Each row of a before or after table is a point. One or more steps were done to the points. Then noise was added and the rows were shuffled. The steps act on columns, c1 being the first. Name the steps. A step turns or swaps two columns, mirrors them in a line or flattens them onto one, adds a multiple of one to another, or multiplies or shifts one. Angles are multiples of 10 degrees, from the lower column toward the higher: turns from -170 to 170, lines from 10 to 170 but not 90. Use the fewest steps. Two steps may share a column if one is a turn and the other turns, adds or multiplies; they go together, in the order done. Otherwise the lowest column goes first.
(in the rows, 128 means zero)

Before:
[[144 131 115]
 [103 152 137]
 [129 134 149]
 [130 137 107]
 [143 134 149]
 [ 70 108 176]
 [108 101 106]
 [116 141 149]
 [110 134 117]
 [ 76 142 177]
 [104 159 138]
 [121 114 116]
 [ 87 143 162]
 [ 93 166 152]]
After (14 x 3):
[[ 89 170 201]
 [131 139 166]
 [116 110 174]
 [ 62 148 223]
 [ 88 160 198]
 [ 97  94 167]
 [152 136 209]
 [ 45 146 237]
 [155 131 177]
 [ 73 177 213]
 [109 146 210]
 [ 35 101 235]
 [ 99 135 178]
 [130 136 210]]
Steps: multiply c1 by 1.6; multiply c2 by 1.3; shift c3 by 60

Before, 12 rows:
[[ 83 101 114 150 133 130]
 [117  83  67 153 152 137]
 [172 143 141 123 100 114]
 [146 153 118  91 102 114]
 [168 158 140 139 118 175]
 [115  87  99 184 149 108]
 [135 139 127 128 150 119]
 [194 128 136 108 131 180]
 [118  96 147 132 119 116]
 [126 106  54 166 152 138]
 [142 121 143 132 123  89]
 [100  92  83 158 188 141]]
After, 12 rows:
[[ 65 106 163 128 134  90]
 [153 159 165  91 226 154]
 [ 83 124 109 143  83 128]
 [172 150 139 100 136 137]
 [115 134  88 122 121 139]
 [137 152 175  81 165 169]
 [141 184 132  87 163 164]
 [109  91 123 154  86 146]
 [ 90 139 157 157 111  88]
 [137 133 106  97 115 121]
 [129 167 182 108 169 180]
 [121 127 121 138 162 134]]
Steps: multiply c1 by -1; swap c2 and c4; turn c3 and c6 by -130 degrees; multiply c5 by 1.6

Before:
[[ 69 160  95 127 115 161  80 150 129]
 [132 125 143 116 105 160 135 107 179]
 [ 91 150 143 134 130  94 137 155  73]
 [143 130 114 115  69 141 164 106 129]
 [128 114 102 130 104 185  92 147 161]
 [149 133 157  66  72 110 146 116 113]
 [154 150 160  86 103 159 160 123 112]
 [115 131 137 110 128 161 181  91 151]
 [ 96 154 159 141  90 118 126 119  75]
 [118 171  97 142 141 156  80 137 153]
 [111 110 108 130 161 178 136  67 147]]
After:
[[137 103 114 113 107 110 133 115 180]
 [146 118 163 112  65 118 162 127 131]
 [179 147 128  64  70 142 147  97 113]
 [106 143  86 143 139  79  80 185 153]
 [127  85 105 132 106  99  93 168 165]
 [ 89 153 104 134  94 119 128 105  76]
 [108  81  97 130 165  99 135 171 146]
 [177 125 149  87 101  86 156  80 113]
 [126 110 162 106 129  99 181  96 148]
 [ 85 169 157 134 133 135 136  95  74]
 [ 72 125 103 127 119  81  79 183 126]]
Steps: add -0.5 times c4 to c1; mirror c2 and c6 in the line at 160 degrees; add 1.5 times c7 to c8; turn c3 and c8 by -120 degrees

Before (8 x 12):
[[159 131 114 133 119 120 152 113 108 164 115 146]
 [145 119 144 131 128 148 109 120 104 156 143 116]
 [130 105 153 137 140 169 125 113 214 160 127 111]
 [ 85 194 144  61 157 104 150 170 136 176 155 105]
 [145 104  11 137 132 153 148 117 151  68 119 145]
 [146 116 119 111 146 112  81 147 103 139 159 189]
 [139 123 102  91 130 130 107 121 142 168 168 133]
 [ 49 108 134 129 152 108 146 109 161 153 126 128]]
After:
[[158 139 116 132 115 136 101 124 146 100 149 122]
 [ 84  71 147  59 157  78 138  79 163 114  95 126]
 [145 149 147 132 126 130 137 150 141  97 107 129]
 [141 132  14 134 128 161 108 124  96  12 147 127]
 [151 156 115 109 143 122 175 142 142  78 142  61]
 [141 119  99  90 136 109 138 145 112 109 102  98]
 [125  91 152 134 140 158 122 143  48 101 122 141]
 [ 48 120 130 132 151 106 105 132  92  91 126 130]]
Steps: turn c2 and c9 by 140 degrees; turn c11 and c12 by -140 degrees; add 0.7 times c11 to c6; turn c7 and c8 by -140 degrees; shift c10 by -60

Before:
[[ 77 141 184 176 126 168  85 143 115 154 143  82 129 153 124 117 110 126]
 [108 151 156 125 142 149 106 155 107 112 159 121  81  93 131 126 119 170]
 [132 150 195 163 121 147 120 141 158 170 166 129  95 122 149 126 157 172]
 [117 150 151  71 138  55 128 139 122 111 121 119  87 104 149 130  98 137]
 [ 95 124 172 184 110 188 103 157 152 129 155 107 171 130 129 118 121 192]
 [114 131 169 120  97 160  94 166 123 143 129 115 109 119 112  98 142 151]
 [127 152 149 105 126  93 163 127 103  91  80 154  71 103 145 133  74 138]
 [160 103 121 137 173 121 162 128 147 104  95 127 109 111 148 141  85 102]
 [180 146 110 147 156 121 162  87 112 102 104  76 142 154 108  82  55  87]]
After (9 x 18):
[[132 123 191 180 112 127 170 156 139  67 154 105 169 128 129 118 123 192]
 [121 149 173  72 136 111 137 139  90 201 123 121  86 104 152 131  99 138]
 [138 149 173 126 145 111 154 154 100 107 161 123  81  91 132 124 117 172]
 [113 103 141 138 170 104  82 130 103 134  97 127 108 111 157 142  86 103]
 [149 130 189 120  99 141 157 167 141  96 129 113 108 120 106  96 141 150]
 [124 146 130 147 158 102  66  87  39 137 105  75 140 152 114  83  53  89]
 [ 97 153 169 104 127  86 110 124  48 164  80 154  73 101 146 134  73 138]
 [137 152 216 161 117 169 128 141 189 108 165 131  96 122 148 125 156 172]
 [139 142 207 175 123 156 194 144  96  88 142  79 130 151 124 117 109 127]]
Steps: mirror c1 and c7 in the line at 150 degrees; shift c3 by 20; turn c5 and c15 by 10 degrees; turn c6 and c10 by -90 degrees; add 1 times c17 to c9

Before, 14 rows:
[[134  84 156 129 126 176 140 125 140 146  91 144 105 122 118 127 131 166
  154 141 136 122 144 106]
 [122 128 119 165 139 118 123 150 106 114 124 107  90 132 149 119 138 119
  157  93  98 137 138 116]
 [114 131  98 127 112 158 135 132 146 122 147 148 152 162 126 123 127  90
  116 160 105 110 122 117]
 [107 120 102 119 125 151 142  99 135 124 100 112 121 144 128 103 131  97
   99 152 105 140 114 140]
 [127 111 118 107 166 154 103 110 122 115 122 123 152 161 121 123 127 123
  119 131 112 132 142 118]
 [140 112 142 132 110 185 136 157 116 151  94 107 131  88 122 124 115 153
  168 146 105 100 147 102]
 [111 137 162 140 117 127 130 143 105 116 171 125  83 121 126 144 122 131
  157 126 125 133 118 132]
 [141 122 140 119 118 170 129 122 168 134 122 114 125 159 118 119 147 108
  104 133  97  99 111 136]
 [138 130 120 111 130 163 144 108 138 143 118 115 141 149 140 126 160  87
  127 117 125 131 121 121]
 [144 106 151 124 135 142 130 140 135  93 145 121  86 120 126 136  97 129
  166 106 125 141 123 106]
 [155 112 145 139 117 141 121 128 126 108 133 141 122 137 147 116 131 122
  110 155 113 143 113 143]
 [128  87 171 153 105 188 113 125 135 130  92 119 126  91 130 125  95 169
  155 121 139 114 165 100]
 [111 162 144 138 123 105 144 173 148 117 158 107  96 116 149 134 124 126
  144 128 112 140 126 112]
 [123 152 132 134 136 134 142 147 138 111 126 123  98 136 141 169 125 113
  157 119 119 129 121 145]]
After, 14 rows:
[[133  84 158 118 125 224 139 104 141 146  90 144  88 122 128 129 131 103
  137 161 137 123 131 105]
 [122 151 119 141 135 141 143 105 138 113 124 122  99 136 132 168 124 137
  158 109 119 129 129 145]
 [108 138 154 125 117 127 130 107 104 117 170 128  59 122 142 141 121 126
  153 122 124 133 136 134]
 [138 131 123 138 130 198 143 122 138 145 121 118 146 149 112 125 160 161
  107  99 124 130 120 124]
 [110 161 133 149 122  81 147 130 148 118 157 104  86 118 137 133 120 130
  175 122 112 139 130 113]
 [112 131  97 126 112 189 133 140 145 122 148 148 172 162 127 123 127 180
  130 132 105 109 139 116]
 [105 119  90 128 124 174 140 146 135 124 100 111 144 145 118 103 129 167
   91 128 105 140 144 138]
 [127  85 187 133 104 246 112 100 136 130  92 122  92  90 153 126  95  86
  138 162 139 115 105 100]
 [141 122 144 118 119 212 129 150 170 134 121 114 115 160 120 117 145 146
  115 116  94 101 139 137]
 [145 106 139 125 131 155 130  94 135  90 146 120  72 120 124 134  97 117
  151 109 122 140 124 107]
 [121 128  96 151 142 110 124 110 107 114 126 105 104 132 167 121 139 120
  159 103  99 136 103 117]
 [157 113 148 146 116 152 120 146 129 109 132 141 108 137 138 115 133 148
  120 139 116 143 155 144]
 [140 115 147 122 108 241 134 100 115 151  95 106 119  88 132 125 114 119
  170 161 103 100 125  99]
 [125 110 124 122 166 180 105 129 121 118 123 122 158 162 107 123 126 134
  110 134 112 132 118 115]]
Steps: multiply c3 by 1.6; turn c3 and c13 by -30 degrees; swap c4 and c15; multiply c6 by 2; turn c8 and c19 by 70 degrees; turn c18 and c20 by -150 degrees; turn c20 and c23 by -150 degrees

Before, 8 rows:
[[182  69 115 106  78 104 124  85  85 117 159 103 156 194 101 102 142 174
   82 162 166 179 104 136 138 135  98 129 169  72  89 115 121 113 137  75
   93 128 147 100 113 169 105 142 112 127 180 112]
 [145 137 121 131 157 118 166 159 134 120 143 113  95 129  92 153 119 111
  134  82 118 174 109 109 129 111 117 124  93 138 149 120 111 158 143 177
  154 135  87 154 156 177 144  90 112 155 111 130]
 [168 138 133 113 183 168 113 132 150 124 135 142 129 128 108 130 114 128
  117  75  82 138 120 107 131 109 130 164 113 120 161 132 131 126 123 162
  148 141  94 159 112 129 142 105  99 156  92 130]
 [146 156 109 145 156 126 111 114 175 152 147 112 130 125 119 119  92 103
  169  76  98 121 129 101 145 130 137 174  96 149 154 127 112 131 121 143
  131  81 124 157 135 129 107 104 113 160 132 173]
 [193 129 117 158  20 114  90  99 149  99  79 171 155 190 149 167 128 138
  159 159 168 170  93  59 146 150  67 125 194 126  86  57 148  83 121  73
  132 193 169 117 145  49 154 175  60  90 182 172]
 [161 182 129 124 167 150 115 149 149 147 103 132 113 124 103  75 138  88
  156 116  71 147 133 156 114  91 129 160 107 110 137 119 128 159  85 136
  143 126 102 144 132 152  97 103 125 127 141 144]
 [162 154 129  95 145 130 144 160 125 108 149 108 121  92 110 110 136  86
  110  78  70 123 126 100 140 109 124 118 116 132 144 137 109 146 107 124
  150 106 107 149 120 136 113 112 137 146 122 148]
 [198  70 131 153  30  92 127  84 128 124 112 110 127 169  88 111 129 186
   73 177 128 166 144 144 150 117  80 157 190  96  75 128 108  86 106  43
  132 162 144 116 112 174 121 139 130 115 175 115]]
After, 8 rows:
[[146 155 109 145 157 127 111 114 174 130 148 111 128 125 168 119  93 102
  169  74  98 103 127 100 147 130 138 167 123 154 155 116 111 129 123 143
  132  79 123 158 134 128 106 104 113 161 120 107]
 [193 129 114 157  22 114  92  99 149 149  78 171 155 191 148 143 127 138
  158 160 165 176  94  57 146 151  69 138 114 128  87  86 147  82 121  75
  132 193 171 117 146  49 154 177  59  89 242  83]
 [161 183 129 125 167 150 115 148 150 152 104 131 115 125 157 103 139  88
  156 117  72 118 133 158 115  94 129 139 122 103 139 112 129 157  86 138
  144 128 102 143 133 153  98 105 125 127 140 137]
 [162 153 129  96 144 130 143 160 125 114 147 109 121  90 156 124 135  86
  111  77  70 144 127 101 138 107 125 113 127 132 145 132 108 146 106 123
  151 107 106 151 120 136 112 114 135 146 124 130]
 [166 140 134 115 183 168 113 133 150 137 135 142 129 127 144 124 112 128
  119  75  84 138 120 108 131 109 128 161 127 117 162 128 131 127 124 161
  148 140  95 156 112 128 141 105  98 157  91 142]
 [181  67 117 107  79 104 125  87  85 166 159 104 156 195 132 118 142 174
   81 163 165 161 104 137 137 134  98 122 127  57  92 128 121 112 134  75
   94 129 145 101 111 169 107 144 113 126 210 161]
 [195  73 130 153  30  91 127  85 127 161 114 109 127 169 144 118 130 185
   71 177 128 150 145 143 150 116  81 151 137  86  74 146 109  86 106  42
  135 163 145 115 114 175 118 138 129 115 223 168]
 [146 138 121 131 157 120 167 158 136 165 140 114  92 128 151 136 120 111
  135  82 118 159 110 109 130 111 118 134 122 137 149 109 112 158 143 176
  155 134  87 153 156 177 145  90 113 152 122 154]]
Steps: turn c10 and c22 by -60 degrees; turn c15 and c48 by -130 degrees; turn c16 and c28 by 20 degrees; multiply c16 by 0.4; add -1 times c27 to c47; flatten c29 and c32 onto the line at 70 degrees; multiply c30 by 1.3

Before:
[[150 143 116 130 107 170  87 125  89 110 130 119 156 131 159 134 137 112
  114 134 151 104 136 156 133 124 165 116 129 106 116 118  96 131 164 130
   89 114 125 140 144 107 139 120 148 153 157 152 108  98  98 103 145 184
  145 126 150 135 136 136 134 103 129 128]
 [107 136 101 119  99 137 104 117 122  99  79 143 151 115 101 144 136 108
  146 132 117 140 108 172 109 105 117 112 111  96 134 148 135 134 108 102
  143 151  96  83 161 130 121 142 109 152 137 110 155  89 145 153 142 147
  101 135 121 150 133 150 144 158 101 107]
 [102 105 141  98 112 148  93 128  99 120 124 162 156 102 138 150 150 129
  162 122 110 147 155 149 142 108 144 164 109 121 130 155 111 129 139 109
  111 101 148 136 121 157  98 163 155 157 115 124 130 109 104 119 148 152
  137 124 153 117 117 111 143 147 133 135]
 [144 119 133 138 127 115 133 147 110 148 141  99 116 107 106 117 127 154
  114 119 108 114 157 159 141 147 146 167 103 108 156 163 127 133 155 158
  133 125 103 115 143 132 140 114 125  91 128 139 109 110  93 109 146 121
  136 139 106  87 125 151 130 154 117 101]
 [111 159 119 115 107 108 130 133 151 113 124 106  99 146 105 133 145 150
  134 160 160 165 163 108 128 150 140 134 151 109 115 172 144 137 166 151
  123 133 157  90 131 109 146 124 126 113 145 136 133 106 149  96 108 172
  121 162 126 130 105 133 143 141 102 118]
 [153 121 129  95  98 143 140 170  90  98 109 159 161 147 131 132 137 110
  170 131 132 124 108 115 135 120 180 162 150 131 142 137 118 129 143  95
  122  86 140  99 128 110 107 108 118 104 125 112 126 139 132 121 149 142
  148 133 123 100 109 128 149 105 111 160]
 [156  96 148 131 124 138 153 144  99 142 137 161 146 151 104 108 127 155
  132 108 114 103 110 168  93 164 123 129 127 118 117 143 141  98 159 130
   82 123  90 116 156 143 126 140 126 111 121 153 158 152 104 128 130 165
   87 164 139 126 159 104 133 120 140 140]
 [117 107 113 140 150 173 123 173 135 137 134 106 140 108 143 128 116 106
  151 145 104 115 115 120  93 106 133 143  97 145 121 167 143 108 142 142
  115 134  93 116 168 105 126 141 139 101 107 126 155 121 146 156 128 123
   98 115  99 141 142 121 102 133 102 105]
 [125 135 148 104 138 167 111 141 156 143  96 104 104 160 128 163 140 101
  133 149 140 155 121 153 124 109 127 106 108 142 120 135 102 106 139 127
  112 147 141  99 116 131 152 128 107  93 126 151 119 118 106 158 100 168
  151 108 113 112 132 140 135 100 150 137]]
After:
[[106 138 102 127 102 136 104 116 123 101  80 142 149 117 101 142 136 110
  147 134 117 140 109 137 109 105 119 110 109  78 143 147 135 133 107 101
  143 150 167  82 162 119  93 139 108 152 135 111 155  87 144 150 142 146
  101 134 122 150 133 151 146 157 101 107]
 [153 118 129 147  97 144 140 173  90  98 108 160 159 147 130 135 137 109
  169 132 132 125 109 125 136 120 179 163 148 137 141 139 118 131 144  94
  120  85 114  96 128  97  91 103 118 100 123 112 126 139 132 117 148 141
  147 132 122 103 109 127 146 107 111 160]
 [108 160 118 147 109 109 129 132 151 112 125 107  97 145 105 133 144 150
  134 160 161 163 161 123 128 150 140 134 151 123 105 174 143 139 165 149
  123 133  88  90 130 114 183 129 127 111 144 136 132 107 147 102 109 172
  122 161 125 131 106 135 143 140 100 116]
 [126 136 147 124 138 166 112 139 157 144  97 106 103 161 130 163 142 102
  131 148 139 154 120  99 125 109 127 108 108 129 131 135 104 107 141 127
  111 147 141 100 116 105 198 136 107  93 126 151 120 119 105 158  99 168
  152 107 113 112 130 141 134  99 151 138]
 [143 120 135 123 128 116 135 147 111 149 143 100 117 108 103 118 126 152
  112 119 111 114 157 137 141 145 148 168 102  94 148 163 127 135 156 159
  135 126 158 114 142 136 176 119 125  90 129 140 109 109  95  99 146 120
  133 139 107  88 125 151 128 154 117 102]
 [116 106 114 153 148 174 122 172 135 138 134 107 138 107 146 130 115 107
  149 147 104 112 118 152  92 107 135 142  97 147 133 168 145 109 140 140
  114 137 152 115 167 140 109 140 139 100 106 124 156 122 146 156 126 123
   96 115 100 141 144 120 101 135 102 104]
 [152 144 114 148 108 172  86 125  89 112 131 117 157 130 159 133 137 114
  114 132 152 105 134 120 135 124 165 116 129  95 110 119  95 129 165 129
   90 112 142 140 144 129 168 124 149 153 155 153 111 103  99 108 146 184
  145 126 151 136 137 137 132 104 128 127]
 [104 107 143  99 111 149  93 129  99 119 126 163 158 101 138 151 148 130
  163 120 110 148 153 103 142 108 145 165 110 109 127 154 112 127 137 108
  110 101 127 136 120  98   8 152 156 156 113 124 130 111 104 120 149 155
  139 122 155 118 115 110 146 150 131 135]
 [155  96 149 112 122 139 154 142  99 143 137 161 146 152 105 107 127 154
  130 108 115 101 109 139  94 162 122 128 127 100 118 144 142  98 158 130
   82 124 174 117 157 133 110 140 126 110 123 153 156 152 104 133 129 163
   88 164 139 123 157 101 137 119 140 138]]
Steps: turn c4 and c42 by 90 degrees; turn c24 and c30 by -30 degrees; turn c24 and c39 by 130 degrees; turn c31 and c52 by -20 degrees; turn c43 and c44 by 20 degrees; multiply c43 by 3
